Each wall is flat, endless, passes through zero and stands at right angles to its row. A trip goes straight from one point to another. Which walls does it cross, in order?

Walls:
(1): [ 50 -61]
(2): [-19  46]
(3): [25 11]
(4): [ -9 -17]
(5): [  9 -10]
(6): [-8 19]
(7): [ 42 -29]
(8): [ -2 -23]
(9): [-17 -47]
Trips:
[-69 -20] to [-32 -10] => none
[ -1 -64] to [34 10] => 3, 4, 9, 8
[-19  18] to [41 76] => 3
[ 22 -19] to [60  3] => 4, 9, 8
[-25  27] to [-22  -2] => 4, 9, 8

Walls:
(1): [ 24 -10 -37  39]
(2): [ 32  -1  58 -72]
(3): [20 37 37  1]
(4): [-20 -30   7   0]
(5): [-55 -91  36 -55]
(6): [36 20 25 -6]
(7): [-26  41  25  -7]
(8): [  6  42 -15 -10]
(9): [-28 -12  53  61]
Trips:
[ 19  36   1 -65] to [ 14 -22  53 -35] => 5, 8, 4, 9
[-33 -39  32  22] to [ 35 -26 -41   9] => 1, 9, 5, 4
[ 67   9 -18 -59] to [ 35  48 -25 -38] => 7
[ 10 -35  -6  27] to [-12 -22  -1  -2] => 1

Walls:
(1): [ 28  19 -25 -83  24  55 -17 -42  20]
(2): [ 14  25 -12   3   3  19   3  34  14]
(3): [ -1  19   0   3  -3 -16 -13  -8   8]
(4): [ 16   3  30 -54 -17 -12   2 -12  12]
(5): [ -3 -15  43  14 -11  -4  52 -16 -35]
(6): [ 56 -11 -86  -9  28   3   9  18   2]
(7): [ -7  37 -25 -10  -3  13 -24  28  18]
(8): [ 21 -38 -11 -13  24  16   7 -36  30]
(9): [-61  28 -21   8 -39  27  33   4 -44]
(10): [ -4 -34 -12  46 -15 -14  -1  30  -7]
(11): [ 49  37  -1 -20 -37  -1   6  22 -32]
Trips:
[ 69  37  26  -7  38  95  26 -37  -2] to [-34 -58  28 -36 -34 -48  14 -11  14] => 6, 2, 11, 1, 10
[ 38  44 -21  -9 -42 -49 -30  11   3] to [-36  31  -4 -35  27  33  -4   1 -13] => 1, 9, 6, 11, 3
[ 30 -14  -6 -39   4  -3  62 -40  41] to [-40  45  25  48 -12  18  26  33 -10] => 2, 9, 6, 11, 1, 8, 4, 7, 10, 3

Walls:
(1): [  3  42  56  22  48 -28  15 -71 -31  -3  10  30]
(2): [-18  75 -40   5   5  17  14  25 -42  13  -5 -51]
(3): [-36  55   1 -34  68 -77  29  44  -5 -13  57  -2]
(4): [-26 -20 -74 -10 -61  16   6 -36 -12  48  15  38]
(5): [  0  10 -15 -28 -25  40   5  34 -27  37   5 -48]
(6): [-57 -31  -1 -50 -15  -5   2   4  16 -16  -1 -31]
(7): [ 51 -36 -20 -20   2  27  -5 -39   7  89  76  15]
Trips:
[ -1  12  10  43 -59  -4  23  17 -48  -7  13  31] to [ -7   0   2 -42   7 -18 -42 -27  28 -24   1   9] => 5, 2, 6, 3, 4
[ -3 -29 -24  51 -32  -1 -23 -21 -28 -29  95  76] to [-26  68  -8  31  18  50   2 -44  49  31  33 -43] => 2, 5, 3
[ 14  44 -22  17  32  30 -39   8 -12  19 -11  48] to [-57 -10   7 -16   4 -26  16 -29 -60  14  -8  15] => 3, 7, 6
[ 18  30  -3  11 -49 -26 -11 -36  43 -21   6 -20] to [ 24  60  65 -26  14 -27 -20 -36  32  36  45  -6] => 4, 7, 3
[ 12  19   0  47  35  58 -28 -52 -43   2  46   4] to [ 26  14  24  46  17 -46 -62 -45  -1  -4 -14  33] => 4, 2, 7
[ -3 -43 -10 -54   7 -32   7  37 -47  24  40  11] to [-46  89 -32  29   6  69  33 -48 -38 -38  33  67] => 2, 1, 6, 5, 7
[-52 -65  69  -4  24 -22  -6   2 -19  25  -4 -15] to [ -6 -10 -48   0  46 -55 -36  25  17  -7  23 -83] => 1, 5, 2

Walls:
(1): [ 11 -29   1  12  13 -29  17  14  44 -47  32 -55 -21   3  -3  -3  32 -25
 -37 -10]
(2): [-22  19  32  -2  16 -26  30 -30  -9  18  -3  -4 -71 -20 -75 -45  -5  51
  15  11]
(3): [ 42  -1 -18  12 -29  41  17   9  -6  -8  -8  45 -75  52 -24 -30  36  19
 -50 -20]
(4): [ 42  48  24   4 -18 -48   8   9  19 -26  10   6  38   3 -29 -34  33  28
 -21 -48]
(5): [ 11  -6 -18  13  16  14  -1  15 -59 -21  29  52   2 -28 -14 -43 -62  10
 -61  19]
(6): [-23 -13  13 -10   5 -12 -12  -4  12  -7 -44   9 -17  24 -33 -40 -33 -36
  -6  -3]
(7): [-10  -8  -6 -59 -23  27  -8 -50  44  33  31  75  15   1  27 -36  30  26
 -41 -24]
(8): [-23  40 -36  16   5 -40  28  25 -22 -15   6   4  20  -5  24   3  21  16
  14 -26]
(9): [  5  -7  41  38   9  28 -26  23  46  16 -25  22  23   9  13 -13  21  11
  17  38]
(10): [-19   5  24  27 -11  21 -13  25  -1 -29 -11  38  10 -18 -41  13  63  12
  19  -7]
(11): [-27  41   6   2 -58  41  32  -8   0  -7  31   3 -23 -28  15  27 -51  -8
 -23  23]
Trips:
[ 24   0  40   1  20   8   3  25  12   0  -5   1  25  15  34 -51 -17  52
  11  10] to [-30  24  -9  63   6   9 -15  -7   0  21  -4   2 -28 -12  -6   8  23 -26
  40  -3] => 8, 10, 7, 5, 4, 11
[ 30  28 -30 -22 -36 -32   9 -59 -34   8  11 -23 -44  27  17  13  -5  -6
  12 -28] to [ 17 -10   2 -14 -11 -35 -14   5  -9 -12  35  -7 -46 -92   8  39  40 -37
  57  27] => 7, 1, 4, 3, 10
[ -8  26 -16  34 -48 -15  -2   2 -53  25  13  11  15  12  19   6  28  36
  -3  44] to [ -1 -14 -28  56  14  20 -58 -11 -11 -26  11  17   9  -1   7   4   3   3
  43  32] => 4, 3, 11, 8

Walls:
(1): [ 15   9 -18  20  34  29 -37 -21  34 -45  -5  21  23  -1 -26  40  22 -95
 -39 -30  29  17  77 -23  36 -64 -53  24 -24 -11 -18   0]
(2): [ 38 -48  10  15  56 -56 -28 -32   4  31   3 -31  13 -31 -41   5  10 -19
   4  11  10 -36 -31  29  32   0  21  39  14  20   9  44]
(3): [  7  34  -4 -34  24 -27 -26 -15 -37   5  24 -52   5  -2   8  27  26  19
 -31   8 -26 -84   3  18  -9  12  -5  15  32 -35 -17  51]
(4): [-12 -39  -1 -22  20  52   7  17 -49  14   3  12 -31  13 -42  -6  -3  49
  17   7  11 -55  12 -20   2 -37  17 -42 -33  -5 -25 -17]
(5): [-43  40 -36 -27 -19  -5  21  42  28 -14  20  -6  24  44  55  -1  16  23
 -23  53   9  -8  81   4  37 -45  16  33  19  31  23 -18]
(6): [ -2 -21 -36 -46 -51   6 -73  -3 -19 -19 -17 -39  27  -2  22 -12   1 -18
 -25  32 -51  19  18  27   9  -4  -3  -9  45  -3  35  47]
(7): [-27   1 -26  26   3   3  33  23 -38 -14  16   7 -34  52  -3 -22   9  22
  36   3  35  -8   5  -2 -24  16 -66 -12   3   5  22   9]
(8): [ -1 -26  44 -63  23  29 -83  25  33 -16 -26 -21  38  30 -21  31  56   6
  17  -6 -10  20 -19  29  -3  26  -1  26  24 -16 -61  36]
(9): [-36  -8  16  14  10 -22  59  34  39  10 -22  12   5  44  -2  29 -15  53
 -22  35  36 -16  32  30 -85 -20 -17  -3 -27  19 -39  28]
Trips:
[-17   7  23   3 -32 -40  35 -11 -17  55  22 -26 -43  -8 -14  -7 -58 -45
 -25  20 -28   7  34   7  -5  22  15  -5  31 -42 -44  28] to [ 49  -1 -18 -60  21  15 -14 -37 -59 -55  -7  12 -23  54  65  -8  26 -33
 -17 -42 -21  31 -21  49  -2  84 -31  60 -58  -9   5  -3] => 9, 2, 8, 7, 1
[-30 -23   7 -24  -7 -34  10 -21 -23 -56 -49 -19 -13  51 -24  34   5  -3
 -25  58   0  15 -13   8  20   3  -4  40  11   6 -56  15] to [-71  90  27 -38 -41  12 -51   1  17 -69  32 -30  46 -22   0  49   1  46
 -31   0   3  50  52 -49  21  41 -61  32 -27 -27  17 -12] => 2, 7, 9
[ 37 -15 -13 -31 -15  44  74 -26  12 -16  11 -11  25 -20  61  55  23 -32
  30   5 -52  22  24 -50  -8  26  -2  27  27  30   0   5] to [-10 -45  55 -27 -27   6  15  62  18  -2  17 -64   5 -35 -18   9  27  -9
 -13  24 -29  26   2  -3  23 -18  15 -17 -42   0  31 -51] => 8, 1, 4
[ 13 -39  70  39 -48 -24  33 -12  11 -15   7  -1  -7 -47 -32 -32   6   7
 -33  25   3  38 -13 -47  14 -28 -30  11 -20  20  12  42] to [ 50 -21 -26 -27 -17   0 -24 -34 -43 -18 -18  68  -7 -14   5  44  10   3
  70 -11  16  -2 -10   7  27 -15  28 -14 -39  47  49  15] => 9, 4, 6
[-21  49   5  33  19   6  63  -2  27  38 -29  30 -34  -1 -45  -7  -5  -5
 -75  39 -15 -20   8 -12 -34 -34  -2 -14 -14  14 -21  16] to [ 28 -11  16   7  53 -14  12  18  62  40 -43  54  10 -20  -5  16 -22  17
  -3   8  13  28 -25  25  40 -49 -28  45  17  17  10 -19] => 7, 2, 4, 8
[  6  19 -53  -9  51 -10 -17 -65  -2   5  17  20  13 -51  15  18 -25 -14
   2  36  74 -11  23 -31 -47 -41  -6 -38  58  33 -44  11] to [ 56  49  15  -1  23 -15  64   6 -56 -30  50 -20  18   4 -47  42  62  -9
 -43   5  12  -1 -23 -43 -30 -25   4  -6 -41 -35   9  41] => 5, 7
[-37  17 -34  26  58  -1  22 -49   0  41   0 -37 -32  15  -6 -15   4  16
 -22   3  90  15 -27 -73  54  27   8 -35 -47 -33  36  -4] to [ 35  22  27 -23 -18  14  -2  11 -63  58  13   3  13  40  10  -3  13 -31
  15  48  35   5  37 -25   8   5 -40  -9 -61 -15  24  -6] => 2, 5
